Each row is a point. The points of each table are mixes of a few directions, plus a little noise. How many directions does each table use, and how many do they share? Where both have some left over, give the other angles between the two spaces (their principal angles), to ten degrees, smallest first.

First:
array([[-17.4, -28.2,  34.3],
       [ 13.1,  26.5, -27.2],
       [ -0.3, -25.2,   9.8],
       [ 10.0,  10.7, -17.8],
       [-21.8, -17.4,  38.7],
       [  5.0,  19.1, -12.2],
       [ 12.3,  18.3, -24.2]])
Second:
array([[  7.6, -26.5,   0.2],
       [  6.8, -30.9,  -0.7],
       [-14.9,  56.4,   0.9],
       [  0.6,  -0.8,  -0.2]])
Directions: first 2, second 1, shared 1

First:
array([[-21.6,   1.4,  -3.1, -14.0,  -0.6,  34.6],
       [ 45.0, -33.2, -15.6,  33.6,  52.2,   3.2],
       [-31.9,  13.2,  11.4,  -9.2, -12.2,  -6.4],
       [ -3.8,   7.2,   6.3,   0.5, -10.0, -21.2],
       [ 24.1,  -4.4,  -0.8,  14.1,   4.8, -26.9],
       [-13.6,  16.4,   2.1, -25.6, -34.7,  14.9]])
Second:
array([[  6.6,  -8.0,   3.6,  15.1,  23.1,  -8.7],
       [ -6.2,  13.3,   1.6, -20.6, -27.7,  12.7],
       [-17.6,   0.8, -26.9, -18.1, -40.7,   7.0],
       [  3.7, -15.7,  -7.7,  20.8,  24.7, -13.7],
       [-14.4,  -5.1, -27.1,  -8.5, -27.2,   1.2],
       [ 27.7,  14.9,  56.6,  11.1,  47.8,   1.6]])
Directions: first 3, second 2, shared 1; angles 90

First:
array([[  1.1,   6.2, -24.1, -12.1, -13.1,  -1.5,  19.2,  -1.8,  31.9],
       [ 47.1,  -0.5, -11.3,  28.4,   8.3, -80.4, -19.0,  -0.3, -11.4],
       [ -6.3,  11.2,   8.5, -23.9, -12.0,  20.7,   7.6,  -0.2,  17.0],
       [  0.4, -13.0,   7.0,  -1.4,   1.2,   8.3, -16.8,  -5.1,   9.5],
       [-17.7, -41.5,   7.8,  40.7,  29.4,  16.6, -31.3,  -5.0, -37.3],
       [ -2.1,  13.3, -23.8, -14.2, -14.2,  -0.6,  27.3,   1.0,  26.3],
       [-16.2,   5.9,   2.5, -20.1,  -9.5,  30.8,  12.5,  -0.1,  15.6],
       [ -7.0,  17.8,  34.3,   2.6,   9.2,   5.3,   0.9,  10.0, -49.3]])
Second:
array([[  2.6,   4.9,  12.5,   7.9,  16.1,  24.9, -17.5,   4.6, -13.4],
       [ 31.1,   4.5,   9.7,   0.5,   6.0,  -9.4, -29.5,  -0.8,  13.3],
       [ 47.6,   6.4,  14.9,  -1.9,   8.3, -17.8, -47.5,  -2.6,  22.9],
       [ 42.8,   5.5,  10.9,  -2.1,   7.0, -17.8, -40.7,  -2.8,  21.7],
       [-29.8,  -1.7,  -3.9,   5.1,   2.7,  23.3,  21.7,   4.2, -21.5],
       [ -2.2,  -1.2,  -1.1,  -0.9,  -1.4,  -1.0,   3.5,  -0.1,   0.0],
       [-55.1,  -5.0,  -9.9,   6.8,  -1.7,  33.0,  46.5,   5.4, -32.9],
       [  8.7,  -6.3, -17.4, -15.9, -26.9, -48.2,  16.0,  -8.6,  32.0],
       [-46.8,  -8.1, -16.1,   1.2, -10.7,  14.4,  47.2,   1.6, -20.2]])
Directions: first 4, second 2, shared 1; angles 40

First:
array([[  4.8, -11.3, -15.5,  -4.7, -18.7, -12.4,  -6.7, -14.0, -11.6,
         23.4, -32.3,   4.7],
       [ -2.6,  36.6,  15.7,  15.1,  -6.2,   3.7,  -4.8,  32.7,  15.5,
        -33.1,  20.1, -25.4],
       [-49.8, -34.5,  -5.3,  19.9, -37.0,  42.0,  34.4,   5.2,  11.1,
        -34.3, -39.1, -42.4],
       [ 17.3,  -9.7, -25.7,  23.3,   4.0,  15.4,  -8.6,  13.9, -26.1,
         11.3,  12.4, -16.8],
       [  0.1,  -4.2,  -7.3, -28.1,   0.1, -10.8,  13.7,  17.1,  -2.2,
         27.8,   4.3,  21.3],
       [  9.8,  53.8,  29.6, -19.0,  32.5,  -6.9, -12.9,  44.1,  34.9,
        -26.5,  42.4,  -3.4],
       [  3.9, -22.8,  -5.2,  -6.7,  11.7,   3.0,  -8.8, -29.9,  -3.3,
          7.9, -20.6,   5.8],
       [ -4.5,  18.6,  35.1,   6.5,  11.2, -20.4,   8.5, -25.6,   4.2,
        -15.5,  38.5,  32.8],
       [-21.5, -14.4,   1.0, -18.6,  -5.4,   7.3,  27.2,  11.9,   8.1,
          3.2,  -3.4,   6.8],
       [ 15.2,  10.5,  -1.0,  11.1,  -3.0, -13.3, -12.7,  -8.1, -16.2,
          8.0,   6.7,   6.4],
       [ 28.4, -19.1, -15.9,  -1.8,  14.3, -10.4, -32.8, -47.3, -18.2,
         26.3, -26.1,  12.2]])
Second:
array([[-29.2, -40.3,  -0.2,   5.9,  22.5,  32.1,   7.0, -10.7,  11.1,
        -42.4,  -5.2, -22.7],
       [ -0.8,  -8.0,  -0.4,  16.7,  -8.1, -11.9,  -2.9, -17.2, -26.3,
          6.7,  10.5,  21.5],
       [  3.7,  -4.9, -10.0, -28.8,  10.0,   0.4,   0.4,  22.3,   1.8,
         22.4,  -0.9,  13.1],
       [  4.0, -27.0, -18.9,  15.3,  11.1,  -2.2, -12.9, -14.5, -24.4,
         -4.0,   2.7,  -7.3],
       [ 18.5,   7.1, -16.7,  -4.6, -19.7, -15.1, -12.0,   2.8, -15.7,
         33.6, -19.9,   5.1],
       [ 35.4,  16.3, -13.6,  31.6,  10.4, -26.9, -18.8,  -7.2, -23.9,
         -2.2,  30.4, -21.9],
       [-12.9,  19.4,  10.9, -13.2, -15.9,   4.4,  31.2,  38.3,  10.0,
         12.2,  19.1,  14.9],
       [-54.2, -33.4,  28.0,  -8.4,  16.6,  57.1,  16.4, -21.2,  55.8,
        -68.0, -38.0, -30.0],
       [ 22.1,  44.2,   8.4,   2.9, -18.5, -15.4,  -4.0,   6.7,  13.3,
         10.6,  -5.2, -12.3],
       [  1.3,  -1.3, -11.3,  -6.7, -25.3, -10.4,   4.1,   9.9, -22.1,
         36.7,  -7.7,  26.6],
       [ 11.6,  28.3,  24.0, -10.0,  17.3, -11.8,  -8.3,  -8.7,  19.8,
         -6.0,  14.5,  13.1]])
Directions: first 6, second 6, shared 4; angles 30, 30
